Every row gives one point. The points of each table are mixes of a few directions, plus a little noise. How many directions does each table use, and how many do they share? Where both have some left over, give the other angles between the two spaces (their principal angles), to ten degrees, smallest first.
In the rows, 128 means zero.

First (6 x 3)
[[ 99  96  94]
 [217 122 106]
 [170  99  85]
 [ 95 164 178]
 [ 47 153 172]
 [141 135 134]]
Second (7 x 3)
[[116 217  54]
 [130 114 140]
 [135  82 166]
 [141  41 200]
 [122 180  85]
 [128 139 120]
 [130 123 132]]
Directions: first 2, second 1, shared 0; angles 90

First (7 x 6)
[[165 126 128  91   7 111]
 [108 129 128 148 194 138]
 [149 127 128 107  60 118]
 [138 127 128 118  92 123]
 [100 130 129 154 217 141]
 [110 129 129 145 186 137]
 [124 128 128 132 140 129]]
Second (8 x 6)
[[166  85  87  97  41 111]
 [133 121 121 123 115 124]
 [ 98 160 160 152 196 141]
 [102 158 158 150 189 139]
 [103 155 154 147 185 139]
 [150 104 105 110  81 119]
 [115 142 142 138 158 134]
 [159  94  95 104  58 116]]
Directions: first 1, second 1, shared 0; angles 30

First (7 x 9)
[[102  80 110 105 116 139 133 144 125]
 [ 91  96 126 132 117 122 122 137 122]
 [161  84  85  59 126 175 155 151 132]
 [ 79 196 195 238 132  55  85  98 123]
 [149 130 120 113 133 139 133 130 131]
 [136 230 189 213 145  74  99  90 128]
 [185  83  74  34 127 189 166 154 134]]
Second (10 x 9)
[[124 125 131 114 133 136 125 128 138]
 [144 139 116 188 108  93 140 130  85]
 [119 121 135  92 140 149 121 127 154]
 [156 148 106 234  92  66 149 131  52]
 [152 145 109 219  97  75 146 131  63]
 [ 98 107 151  16 166 194 106 125 209]
 [141 137 118 178 111  99 138 130  92]
 [146 141 114 196 105  88 141 130  79]
 [ 96 106 153   7 169 199 104 125 215]
 [104 111 147  35 159 182 109 125 194]]
Directions: first 2, second 1, shared 0; angles 60

First (10 x 12)
[[190  84 157  97 123 160 172 116 187 155 152 173]
 [154 104 169 114 126 192 175  97 163 159 145 181]
 [ 90 154 120 146 128 124 113 125  99 121 115 112]
 [118 146 100 130 114  78 113 138 133 126 119  93]
 [ 63 149 146 167 165 186  96 126  30  92 112 139]
 [184  70 164 108 162 186 143 139 126 113 150 183]
 [202  66 154  98 151 158 146 145 153 121 152 173]
 [ 67 180  96 154 111  86 101 125 101 124 104  79]
 [ 90 169 103 141 103  89 120 117 133 141 114  91]
 [123 157  71 124  97  22 101 151 155 128 115  58]]
Second (10 x 12)
[[105 155 112 135 107 100 127 118 140 142 119 103]
 [229  10 198  98 221 249 131 170  78  67 166 235]
 [102 158 110 136 104  97 127 117 141 143 118 101]
 [ 87 176  99 140  90  78 127 111 149 153 113  84]
 [162  88 152 118 160 169 129 142 111 107 141 165]
 [104 156 111 135 106  99 127 118 140 143 119 102]
 [139 115 136 125 138 141 128 133 123 121 132 140]
 [172  76 159 115 169 181 129 146 106 101 145 175]
 [ 81 183  95 142  84  72 126 108 152 156 110  78]
 [ 99 162 108 136 101  93 127 116 143 146 117  97]]
Directions: first 3, second 1, shared 1

First (11 x 18)
[[141 101 109  61  71  82 103 156  91 107 105 120 120 133 132 162 140 101]
 [118 147 134 115 128 115 102 193 199 112 155 130 134 109 119  89  79 188]
 [181  78 111  65  81 105 118 158  92 177 129 137 104 153 101 125 126 106]
 [ 98 138 114 146 135 135  97 164 190 119 133 112  94 136 143 137 153 130]
 [164  99 121  92 100 114 151  84  35 139 105 138 143 134 118 152 134  90]
 [104 133 206 141 141  91 156 125 156 121 123 116 171 125 155  82 119 142]
 [164 144  96 140 150 174 139 111 109 147 158 160 137 108  83 110  74 168]
 [100 135 135 155 140 133 129 110 136 115 113 113 120 136 155 149 167 103]
 [ 94 147 104 135 126 128 100 141 150  83 119 114 116 119 148 163 147 125]
 [140  96 175 109 112  93 151 122 110 158 114 121 140 150 139 106 143 102]
 [105 189 101 249 222 237 160  45 142 129 154 147 129 107 116 132 123 155]]
Second (9 x 18)
[[ 62 147 110  61 161 118 121 107  85  95 168 121 139 115  73 106 189  95]
 [190  94 113 136 114 128 174 117  90 162 122 167 145 122 105 134 114 124]
 [ 83 131 143  98 125 178 108 135  94 106 135 187 144 122  98 130 146 131]
 [ 96 144 116 114 148 104 124 127 141 108 146 100 126 120 120 118 157 116]
 [141 158 174 139 109 134  58  93 141 157  94  24  74 182 215 126  52 141]
 [142 112 105 121 135 116 164 129 110 130 140 157 147 110  93 127 151 116]
 [126 140 153 183 114 134  96 163 209 122 101 103 105 139 194 142  93 162]
 [107 121 102 136 145 114 161 161 156  99 146 171 152  95  94 130 175 126]
 [205 104 136 165 101 127 146 118 124 177 100 121 118 144 159 139  73 141]]
Directions: first 5, second 4, shared 1; angles 70, 70, 90
